Rows are points. A path goes straight from each point to the next, and from the last back to the first. The post is the endless flat space through its rows: a point in 2 columns, a line in 3, a plane in 4, and so on, so that a path can go around it. How many times does the path go around the post? Going back the other way cancels.
(in the rows, 128 means zero)

Post:
[[152 140]]
Path:
[[179  86]
 [125 123]
 [115 174]
 [161 179]
 [172 148]
 [166 113]
 [116  99]
 [110 152]
 [156 164]
 [179 148]
 [165 160]
 [107 175]
 [143 163]
 [129 157]
 [125 127]
 [162 103]
 [167 120]
 [193 113]
 [196 148]]
Times around: 1

Post, 8 rows:
[[109 144 181 153 136 166 127  95 140]
 [118 102 101 170 137 134 132 157 109]
 [126 152 173 121 109  99 127  86  99]
 [160 177 118 156 114  88 103  74 107]
 [104 147 141  95  84  94 102  48 144]
 [120  99 129 104 186 173 170 153 167]
 [158 121 159 133 146 172  88 151 106]
 [104  79 146 145 189 109 153 133 174]]
Path, 26 rows:
[[127 135 148 166 153  74 123 131 150]
 [ 60  96 120 111 153 120 166 120 181]
 [ 98  94  93  94 139 146 102 136  93]
 [124  90 202 146 172 131 102  84 134]
 [128  98  95 174 107 161 133 113 152]
 [102 119 128 149 105  35 124  94 162]
 [143 180 106 101 141 121 140 131 153]
 [206 179  78  31 183  97 136 122  97]
 [ 81  92  92 157 134 110 134  89  90]
 [157 115 161 142 152 103  78  67 109]
 [157 142 172 139 162 132 130  71 152]
 [100 120 151 120 133 165 133 107 180]
 [101 125 107  95 123  72 147 147 171]
 [137 158 177 116 165  83 160 105 118]
 [115 150 158 131 197 169 187  89 115]
 [132 132 100 122 124 126  58  66 127]
 [135 146 164 202 159 122  41 107  92]
 [137 149 112 127 101 180 108  99  58]
 [158  88 182  87 166  90 164  90 107]
 [181 105 132  94 140 131 106 125 149]
 [104 100 145 117 127 166 120 107 146]
 [164  89 111 157 166  78 161 161 175]
 [137 175 219 149 152 135 114 108 166]
 [124 151 149 137 124 142 159 124 157]
 [ 75  91 166 137  85 153 154 131  95]
 [152 120 154 143 170 114 140 119 163]]
Times around: 3
